Rows are points. The window is the flat piece filled in between its corners: a triangle in 3 columns, a solid with four corners in 4, and so on. A path goes straight from each point to the next, and from the last back to the first. After which points does the path pass through the window?

Window (3 x 3):
[[-45  24 -71]
 [ 37 -15  -7]
 [ 20 -18  25]]
Path:
(1): [-35 -11 -20]
(2): [ 48  40 -76]
(3): [18  8 18]
(4): [ 21 -75  26]
(5): [-33 -45  -7]
(6): [-37  49 -84]
(7): [ 10  48 -49]
(8): [-58 -14 -78]
(9): [ 23 -28  -9]
(10): [68 32 -5]
(11): [ 37  16 -19]
(12): [ 16 -25  -4]
Through the window after points: 1, 3, 5, 9, 11

Window (6 x 6):
[[-20 -70 -52  25  27 -63]
 [ 69  84 -23   5 -72  -2]
 [ 52  60 -11 -56 -54  41]
 [  7 -63 -12   8 -32 -85]
 [-22 -29  16  24 -13  28]
 [-12  21  41  -9  22  10]]
Path:
(1): [ 52 -43   8  11 -10  -5]
(2): [-30  81  13  -6 -21  17]
(3): [-34  20  18 -13 -27  -3]
(4): [ 45 -12 -16  -1 -20  29]
(5): [ 72  43  50 -27   6  93]
(6): [-11  26 -73 -32 -86 -61]
(7): [-20  27  -3  33 -36 -35]
(8): [ 46 -10 -19   7 -26  -3]
(9): [ 48 -14   0  26 -14  -2]
(10): [-49   2 -52 -44 -57 -25]
(11): [-36 -42   6   6 -38  -7]
(12): [ 51 -41 -20 -12  74 -47]
(13): [88 27  9 10 -9  1]
(14): [-30  38 -17 -19 -34  19]
(15): [-34 -12 -43 -60 -19 -79]
(16): [ 66 -24  13  62 -52  32]
Through the window after points: 1, 3, 5

Window (9 x 9):
[[  15  -30   35  -20   19  -23   39   28  -53]
 [  62   -8  -42   15   23  -36  -44  -18   21]
 [ -22    1  -24   28   27  -11  -21  -33  -13]
 [  89   24   28  -11   19    8   36  -12   50]
 [  14 -106  121   13  -26  -75   14   14   16]
 [ -12   -8   33   -7    5  -12  -40   20  -56]
 [  39    8  -36   30  -30  -23  -19    2    4]
 [  -5   -1   -8   41   30   -3  -23   48  -18]
 [  16  -24  -30   -7    2   20  -22   17   -4]]
Path:
(1): [  8 -43  -6 -17   4 -70   6  19  26]
(2): [ 37   1  16   2   5 -27   2  30  36]
(3): [ 48 -36  25  11   3  -6  -8  -3 -17]
(4): [ 34 -27  18  43  -4  55   0  23 -25]
(5): [ -10   -1  -42   -4    4 -101  -47   -8    7]
(6): [-16 -17  31 -13   1 -29  16  43  -9]
(7): [ 47 -30   3  42   4 -19 -21  -2 -13]
(8): [ 47 -40  37   4   3  15 -28  18 -19]
(9): [ -8  11  -7   3  -4 -62  21  29  10]
(10): [ -6  12 -19  11  33 -44  -7  26 -12]
(11): [  9 -50  33  52  -5  33 -30 -11  -8]
(12): [ 43 -61 111  26 -17  -2   4   0  -1]
Through the window after points: 6, 10, 12

Window, 12 rows:
[[ -29   57   56   41   18    0    7  -30   39    4  -20   36]
 [  11  -19   42   14  -28  -82  -14 -121   16  -32  -11   -8]
 [  -4  -13  -42  -49   24   -7  -77   -8   18   32   46  -45]
 [  40   40   20   18   29    0  -11  -10  -46  -27  -18   28]
 [ -41    0  -45  -52  -19    9   15   54   40  -25   95  -33]
 [  21   -7   71  -51  -20   20  -35  -90  -28  -31    5  -14]
 [ -32   43  -28  -69 -117  -36  -78  -60   43  -17  -19   16]
 [  37   14  -57   47  -23   58  -53  -27   28   65   20    1]
 [  58   68  -40   32   88   45   26  -34   35    9  -73   53]
 [ -68   47  -25   -1    1   10   11  -22    0   28   11 -104]
 [ -12  -12   40  -26   31  -43   82   19    7  -14  -63   40]
 [  12   48   16   -5   54    3   70   80   42   15    8  -72]]
Path:
(1): [-38 -82   8  30  39  31 -57  -2  33  -9 -37 -19]
(2): [-16  11  18  -3  -4   6 -20 -45  28 -25 -30  -2]
(3): [ 17  56 -34 -24 -21 -35 -23 -38   0  51  54  42]
(4): [ 34  39   4 -65  27 -29  16 -28   8  36  42  33]
(5): [-26  18  -5  39   3  -4  15  11  34 -25 -39 -20]
(6): [-12 -17 -18  55  -3 -18 -44 -12  28 -74 -39 -66]
(7): [-12  57  18 -13   2   8  25 -32  16  26  -7  19]
(8): [ -4  68  38 -43  21 -39   9  11 -61  36  79  34]
(9): [  6  -4 -29 -14  20  14 -29  -3  48  10  -2 -54]
(10): [  7  16  -5  61  15  15   2  25  41 -76 -21 -25]
(11): [ -1  31 -17 -19  22 -10   9 -28  16  37 -11  12]
(12): [ -6  52 -30  -2   1 -22 -28 -49  -3  71  17   9]
(13): [ 48 -12 -33  50 -19  81 -32  -2  50   7   3 -14]
(14): [-21  17 -42  18  40  46 -25  11  30   9 -37 -29]
(15): [ 33  60  22 -35 -10 -78  63 -28  26  12  41  29]
(16): [ 33  70  25  -3 -12 -40  23 -67  -9   0 -10  10]
Through the window after points: 8, 12
